Each row is a point. Each copy is the shape, with its points in the same order, turned, moved and blurred by noise. Say if it was mirrored as well.
(in the rows, 128 means zero)

Shape (9 x 3):
[[ 62 195 145]
 [146 171  93]
 [165 142  99]
 [107 122  93]
 [151 100 110]
 [113  94  97]
 [161 130  44]
 [ 92 109 121]
 [ 90 135 118]]
Copy 1:
[[104  33 152]
 [190  90 146]
 [187 128 141]
 [153 109  96]
 [162 156 110]
 [143 123  83]
 [227 117  93]
 [120 112  98]
 [128  89 120]]
Copy 1 is: mirrored
Copy 2 (9 x 3):
[[ 76 200 119]
 [131 132  67]
 [150 107  81]
 [ 93 103 102]
 [136  80 115]
 [ 97  76 116]
 [125  72  44]
 [ 88 107 136]
 [ 87 129 121]]
Copy 2 is: only turned
Copy 3:
[[182  90 196]
 [182 113  95]
 [155 133  82]
 [128  79 111]
 [115 122  87]
 [107  86 102]
 [161  84  39]
 [113  94 134]
 [137  86 141]]
Copy 3 is: mirrored

Shape:
[[ 85 125 150 137]
 [158 121 147  61]
 [125 120  70 126]
 [144 160 136 185]
 [158 187 164 154]
 [113  48 170  78]
 [171 134  95 116]
 [129  97 136  87]]
Copy 1:
[[110 152 172 101]
 [187  89 165  89]
 [100  83 108  81]
 [105 130 123 171]
 [144 137 124 175]
 [134  90 233  63]
 [135  68 112 123]
 [150 103 171  84]]
Copy 1 is: only turned
Copy 2 (8 x 4):
[[193  93 148  92]
 [116 107  75  81]
 [142 111 141 167]
 [175 173 174 103]
 [175 188 132  81]
 [121  39 126  54]
 [109 143 122 134]
 [131  88 108  92]]
Copy 2 is: mirrored
Copy 3 (8 x 4):
[[106  92 133  75]
 [187 107 141 141]
 [106 165 110 125]
 [ 75 128 194  99]
 [120 121 219  95]
 [148  43  88 143]
 [130 157 153 149]
 [148 100 117 131]]
Copy 3 is: only turned

Shape (14 x 8):
[[ 75 174 104  98  96 157  55 173]
 [144 165  90 150  95 162  84 169]
 [178 164 104 149 114  72 102 115]
 [164 112 190 142 117 146 152 108]
 [170 100 152 158 171 147 170 109]
 [115 153 196 169 142 123 135 136]
 [ 57 123  94 112  95 131  99 108]
 [160 118  95 179 170  97 105 144]
 [ 84 149 157 175 191 154 118  77]
 [159 133 134  84  99 177 131  88]
 [ 78  79 201  88 164 113 109 116]
 [ 96 132 171 132 194 102 145 107]
 [135  79  96  94 160 133 177 162]
 [145 141 178 101  82 160 120  89]]
Copy 1:
[[ 57  82  74 139  86 181  81 190]
 [125  80  77 163 118 164  77 145]
 [151 149  84 107 139 149  55 108]
 [187 123 164 123 157 131 123 163]
 [176 108 132 105 186 131 173 132]
 [115 125 152 120 192 134 114 167]
 [ 75  82 126  84  80 167 104 133]
 [140 107  63  89 179 108 101 106]
 [ 98  83 147  72 207 192 132 143]
 [183 108 141 122  94 188 151 159]
 [ 97 126 163  41 133 122 158 208]
 [ 94 152 141  54 192 140 149 144]
 [130 121  91 112 113 111 198 122]
 [167 120 172 116 110 186 108 178]]
Copy 1 is: only turned
Copy 2:
[[ 71 147  48  95  77 131  36 133]
 [145 153  50 108  72 141  98 137]
 [145 108 125 147  57 107 123 157]
 [106 206 158 164 103 157 150 140]
 [135 186 140 154 149 138 165 115]
 [101 195 107 206 117 132 121 153]
 [ 25 126  86 100  88 123 118 108]
 [163 104  97 176 123 136 129 124]
 [ 71 167 110 204 133  86 111  64]
 [106 199 151  81  90 126 127 112]
 [ 21 145 168 154 144 160  95 124]
 [ 62 142 141 189 152  90 109 132]
 [103 133 130  83 186 147 155 155]
 [ 79 212 163 116  71 141 122 116]]
Copy 2 is: only turned

Shape:
[[172 148 157 137 153 172 142 159 125]
 [114  88 151 150 129 141 123 164 147]
 [ 68 158  92 162 124 158 168 100  95]
 [153  14 170  50 138 100 115 123 117]
 [184 101 180 164 137 125 135 101 122]
 [188 117 132 117  87 139 103 119 159]
 [175  72 135 152 126 133  94 154  80]
 [161  70 156 133  92  98 156 145 143]
 [101 188 110 146 105 128 186 153  75]
 [ 54 208 129 165 114 131 172 126  86]
 [ 74 200 120 158 136  94 129 134 102]
 [176  45 112 107 162  86 140 135 148]]
Copy 1, 12 rows:
[[191 160 146  99 110 139 159 151 101]
 [133 142 139 152  93 140 124 180 122]
 [ 96 147  85 124 119 101 195  99 160]
 [107  62 181 129 125 205  71 162  67]
 [160 166 169 142  84 161 132 102  77]
 [170 161 122 120 112 135  66 126  83]
 [156 107 151 159  95  98 125 147  51]
 [105 172 141 136  97 159 107 169  64]
 [ 90 163  95  70 109  92 192 129 115]
 [ 82 173  89  69  81  85 204  94 159]
 [ 92 176 144  75  94  67 168 118 159]
 [123 135 188 142 175 152  96 168  65]]
Copy 1 is: mirrored
Copy 2 (12 x 9):
[[180 115 171 101 152 151 109 115 136]
 [126  82 177 150 112 152  91 139 155]
 [126  96 131 141 111 103 133 181  53]
 [112  15 147 143 107 113 137  51 223]
 [186  91 171 166 129 161 162  96 147]
 [157 100 147 110 100 178 168 136 186]
 [199  50 139 143  84 157  97 105 160]
 [156  72 187 163 106 123 144 140 201]
 [172 135 151 121 100  58 119 180  86]
 [129 157 157 138  90  69 115 170  48]
 [134 174 119 157  84  92 105 148  85]
 [150  51 112 167 152 127 128 115 217]]
Copy 2 is: only turned
Copy 3, 12 rows:
[[182 134 165 142 120 172 126 148 148]
 [128 148 127 169 136 130 158 188 152]
 [ 83 143 145 120  78  96 178  96 109]
 [123 114 119 107 228 111  89 240 101]
 [189 110 104 110 156 147 153 158 123]
 [170 153  87 106 157 126  78 146 168]
 [120 120  83 148 159 196 118 168 122]
 [156 126  86 133 134 107 105 213 130]
 [120 161 158 135  48 130 131 116  72]
 [131 193 162 131  58 113 180  93  85]
 [145 188 140 167  99 107 176  80  71]
 [146  73 105 174 184 103 100 193 108]]
Copy 3 is: mirrored

Shape (17 x 11):
[[117 119  97 114 136 159 171 143 128 129 159]
 [136 110  79 123 125 110 170 127 146  80 204]
 [133 134 172 187 180 145  99 112  92 150 115]
 [ 88 153 149 147  69 132 146 145  91 184  70]
 [115 117  65  70 135 146 152 155 146  78 138]
 [147  72 105 132 124  70 124 140 160 107 132]
 [139 193 149 133 115 148 110 151 112 178 102]
 [ 74 116 102 214  73 100  71  73 139 165 169]
 [179  86  60 150  95  77 135  55 171  52 134]
 [ 96 119 146 233  95  96  52  92  71  93 147]
 [ 79 163 170  93 159 184 105 117 108 141 136]
 [108 154  73 130 153 178 159 163 147 105 133]
 [ 52 134 142 168 191 166  91 106 109 135 110]
 [ 75 166 160 152 192 140  77 109  67 153 105]
 [175  93  39 132 120  80 117 104 104 113 152]
 [102 138 131 174 105  96 144  83  89 153 122]
 [142  84  98  99 151 197 137 131 117 106 136]]
Copy 1, 17 rows:
[[151 135 120 129 136 132 128  87 168 130 115]
 [122 136  85 172 108 109 100  41 177 144 123]
 [117 150 176 123 164 105  90 164  90  84 163]
 [164 147 205 144 113 137 139 204 130 141  81]
 [177 101  74 116 103  99 134  93 206 141 120]
 [111 139  63 140 117  86  82 138 137 151  86]
 [200 131 165 152 129 149 122 158 107  92 103]
 [ 55 102 159 227 118 145  71 170 137 110  93]
 [ 55 131  50 167  80  49 129  89 145  87  59]
 [ 64 119 172 219 128  54  71 186 107 113 155]
 [160  97 166 109 118 165 120 135 133 105 193]
 [184 108 124 123 153 111 124  94 208  89 102]
 [113 103 183  98 155 125  86 172 159  81 180]
 [147 144 176 106 130 125  71 189 126  75 199]
 [112 174  39 196 110  92 108 136 163 100 106]
 [ 98 167 184 160  85 124 108 153 139 101 115]
 [132 116  94 117 146 118 178 112 174 116 152]]
Copy 1 is: only turned
Copy 2, 17 rows:
[[150  98 119 156 136 138 163 127 155 117  90]
 [157 118 115 186 163 135 178  85  88 164  92]
 [ 93 134 159 116 116 200 100 142 155 134 159]
 [ 89 156 116 172 129 142 114 221 191  89  94]
 [178  74  71 138 158 108 170 130 114 159  99]
 [144 149  98 169 100 122 133 142  60 162 123]
 [ 98 155 115 127 124 135 123 155 209 121 140]
 [ 19 139 127 232 128 143 119 120  91  80 154]
 [103 166  42 168 124 161 155  77  23 147  83]
 [ 54 163 126 197 187 192  79 133  88  97 196]
 [106  78 161  86 183 125 122 137 177 103 136]
 [140  68  85 149 151 150 155 112 175 168  92]
 [ 66  47 156 132 161 169  97 154 134 140 144]
 [ 78  99 164 104 162 178 117 189 165 142 178]
 [136 157  64 181 116 164 202 122  73 140 158]
 [ 76 162 136 176 144 166 140 154 119 119 110]
 [177  75 100 113 125 162 138 121 115 108 120]]
Copy 2 is: only turned

Shape (15 x 12):
[[ 76 118 132 131 135 122 114 127 119 168 115 138]
 [197  83 169 144 160  99  77 132 130 207 145 137]
 [180 145 131 131 139 123 107 109 102 101 139 109]
 [113 152 115  77 172 128 158 128 168 104  77 180]
 [182 111 164  96 184 165 152 190 120 172 199  53]
 [146 111 182 170 128 126 131 113 163  65 152 155]
 [152 182  88 119 114 108 143 153 173 179 124 162]
 [147 100 112 171 188 108  13 123 193 108  99  80]
 [121  97 143 129 102  56  36 133 163 164 100 133]
 [161  89 157 149 130 131 211 105 110 112 136 117]
 [ 52  95 110 108 152 108 146 134 134 110 177 137]
 [114  83 129 127  94 117 146 160 144 106 172 103]
 [ 72 140 192  96 186  88 139  94 178 139 172 117]
 [135  98 129 113 136 159  98  58 144  87 156 100]
 [ 67 139 176 111 184 122  81 119 186 159 137 119]]
Copy 1:
[[ 95 122 146 146 143 127 138  84 100 161 175 118]
 [ 90  82  69 120 115 198 111 152  84 116 198 149]
 [141 144 114 131 161 167 137 134  83  83 123 110]
 [148 128 162 194 191 128 179 139 171 138 169 143]
 [ 79 210 131  70 139 199 146 214  85 142 193 120]
 [128 117 168 150 117 201 158 127 145  65 136  76]
 [111 149  93 173 152 174 131 119 162 183 116 172]
 [ 54 135 104 158 153 118  61 129 145  13 176 125]
 [ 67  81 119 130 138 153  96  62 118  89 161 182]
 [111 120 141 128 104 159 217 167  91 123 119  84]
 [ 91 189 165 159 128 142 206  77 103 121 189 123]
 [ 89 173 169 126  94 163 180 114 108 113 131 149]
 [ 75 148 135 114 196 178 200  80 154 126 206  89]
 [152 168 116 108 125 128 163 104 126  61 168  91]
 [ 71 144 147 123 180 152 125  88 162 130 237 104]]
Copy 1 is: mirrored
Copy 2:
[[119 133  94  76 154  96 126 142 119 131 165 145]
 [168  83 198  98 146  62 162 110 103 151 192 107]
 [133 144 154 158 104 112 125  93  80 113 154 141]
 [ 99 179 157  53 160 154 139 130  97  77 103 177]
 [ 57  86 168 147 166  32 167 101  15 117 144  95]
 [101 130 188 176 144 149 129 150 139 145 133 158]
 [129 172 144  64  93  76 197 144 105 113 100 140]
 [143  95 186 113 107 117  68 141 153  52 172  57]
 [146 104 167  48  80  94  92 149 149 149 183 124]
 [112 111 137 164 176 114 147  78  98 162  88 170]
 [ 53  99 100 107 149 102 134 143 133  92 155 196]
 [ 55  82 124 131 107 104 135 133 113 148 120 152]
 [ 56 164 173 103 191  47 102 140 142 107 162 178]
 [ 71 141 143 153 129 137 115  67 140 108 177 122]
 [ 78 157 160  74 178  72  99 167 138  99 186 118]]
Copy 2 is: only turned
